Every row gives one point. The ring and each string are closed loops that go straight from each point to the next, and from the last back to the first. Before rounding, they use only three directions, however many columns there are. How many times does the string pass through the ring? Passing back the other way cancels.
(in the rows, 128 means zero)

Ring (10 x 3):
[[145 139  76]
 [139 155  82]
 [129 166 107]
 [117 168 140]
 [110 162 156]
 [106 147 166]
 [116 131 160]
 [130 124 141]
 [141 123 117]
 [146 128  92]]
String:
[[160 120 101]
 [146 137 111]
 [159 132  86]
 [154 130  62]
 [141 134  62]
 [130 141  98]
 [137 148 107]
 [145 156  91]
 [147 168  71]
 [134 170  72]
 [137 173 108]
 [135 166 128]
 [127 149 124]
 [125 153 127]
 [123 156 133]
 [110 152 127]
 [ 96 164 157]
 [ 94 168 187]
 [ 94 154 172]
 [107 143 142]
 [ 93 138 170]
 [ 98 134 182]
 [111 133 179]
 [106 119 175]
 [116 127 136]
 [123 134 128]
 [133 134 138]
 [147 122 145]
 [146 109 119]
 [153 113 107]]
Times through: 1
String (28 x 3):
[[157 118 102]
 [148 119  85]
 [130 130  89]
 [133 143 115]
 [145 145  99]
 [151 154  87]
 [137 153 105]
 [124 148 102]
 [123 164  93]
 [128 179 117]
 [130 186 138]
 [118 179 131]
 [115 167 124]
 [120 154 121]
 [125 153 123]
 [117 157 105]
 [127 170  95]
 [143 174  86]
 [139 157  64]
 [136 144  67]
 [133 136  72]
 [153 125  48]
 [157 125  78]
 [161 122  94]
 [145 116  93]
 [129 125 101]
 [140 117 102]
 [158 114 107]]
Times through: 0

Ring, 6 rows:
[[125 112  95 154 125  97]
 [153 135  87 150 129  67]
 [166 140 107 109 111 102]
 [148 135 130  91 108 144]
 [106 124 137 119 128 156]
 [104 106 118 139 123 139]]
String:
[[130 118 106 136 121 112]
 [118 136  96 178 156  69]
 [140 121  76 173 133  56]
 [160 117  75 147 112  66]
 [143 123 104 126 114 109]
 [137 138  99 152 139  80]
 [154 149  89 156 142  54]
 [190 147  88 114 108  68]
 [168 121 110  87  87 130]
 [137 133 112 129 126 109]
 [147 153 114 129 137  95]
 [163 144 128  82 105 136]
 [164 124 138  52  77 176]
 [145 135 146  69 100 173]
 [117 147 136 125 143 132]
 [123 133 119 135 134 117]
 [130 118 126 105 108 149]
 [103 113 148  98 113 187]
 [ 81 122 142 139 145 158]
 [ 94 125 126 151 147 129]
 [120 128 114 141 134 113]
 [115  97 122 114 102 159]
 [103  75 118 118  92 172]
 [ 99 102 103 165 133 113]
 [110 132 102 175 155  82]]
Times through: 0

Ring, 8 rows:
[[116 137 166 139 160 128 120 108]
 [108 131 140 106 157 128 127 127]
 [107 114 101  85 131 122 137 131]
 [119 101  76  94 100 114 149 115]
 [142 102  84 138  81 109 156  81]
 [148 106 103 163  82 110 152  67]
 [141 116 149 190 107 116 129  61]
 [128 128 170 175 138 124 119  81]]
String:
[[112 130 184 162 158 129 105  96]
 [117 152 185 141 181 133 120 113]
 [128 153 157 126 169 128 140 115]
 [106 143 151 100 175 131 127 135]
 [103 137 133  82 169 130 131 144]
 [ 80 104 100  57 144 126 119 155]
 [ 98 102  96  83 124 121 129 131]
 [125 121 116 119 126 120 142 107]
 [126 126 109 107 130 120 149 115]
 [113 113  82  74 123 119 149 133]
 [131 131 114 114 132 120 152 111]
 [125 119 116 123 122 119 141 104]
 [106 100  97  99 113 119 131 118]
 [ 86  94  86  64 123 122 123 144]
 [ 99 105 109  95 128 122 124 126]
 [116 119 124 119 132 122 132 111]
 [125 138 139 122 150 125 139 113]
 [118 148 162 123 172 130 130 120]
 [126 148 166 140 166 128 131 108]
 [131 138 151 146 145 124 136  98]
 [136 150 178 167 159 127 131  89]
 [124 123 185 194 136 125 106  71]
 [129 119 183 204 126 122 107  62]
 [142 131 181 204 130 122 121  60]
 [142 131 171 194 128 121 127  65]
 [130 107 173 211 109 119 106  53]
 [125 106 161 191 111 119 110  65]
 [128 117 146 163 121 120 125  82]
 [131 126 146 156 130 121 132  88]
 [117 118 168 169 135 124 109  85]]
Times through: 1

Ring, 8 rows:
[[124  97 127 168 101 163 165 139 125]
 [122 116 157 149 113 167 158 152 112]
 [131 164 168 107 142 142 121 152 106]
 [140 179 140  91 152 117  96 138 114]
 [148 172  97  91 150  97  85 121 127]
 [151 147  59 112 135  93  93 106 141]
 [143 114  55 152 113 115 125 104 150]
 [131  96  89 172 101 145 154 120 141]]
String:
[[133 139 127 139 125 139 132 132 128]
 [130 122 126 143 117 147 142 137 123]
 [118  87 147 165  98 177 176 155 111]
 [116  94 164 166 100 184 179 159 108]
 [126 136 155 146 122 157 146 143 121]
 [131 142 138 135 127 143 132 136 124]
 [129 135 146 128 125 148 136 146 113]
 [126 147 179 108 135 155 133 164  94]
 [133 156 152 105 139 136 118 149 107]
 [138 191 165  77 160 122  93 150 102]
 [143 198 145  83 162 110  85 134 117]
 [141 165 119 111 142 117 104 127 127]
 [142 154 107 113 138 115 106 125 127]
 [150 156  75  89 144  92  85 119 125]
 [155 173  69  83 152  80  72 111 132]
 [152 179  85  93 152  88  78 111 136]
 [157 178  65  75 156  74  65 110 131]
 [146 174 106 103 148 104  92 119 132]
 [139 148 113 122 133 123 115 127 128]
 [142 161 115  98 143 113 100 132 119]
 [142 197 155  67 165 111  83 146 103]
 [135 187 172  93 155 131 104 148 108]
 [132 166 160 117 140 140 121 143 116]
 [131 138 140 125 128 143 131 143 115]
 [121 119 170 133 118 168 155 163  99]
 [116 106 179 151 108 183 172 167  99]
 [124 128 157 152 117 163 153 145 119]]
Times through: 5
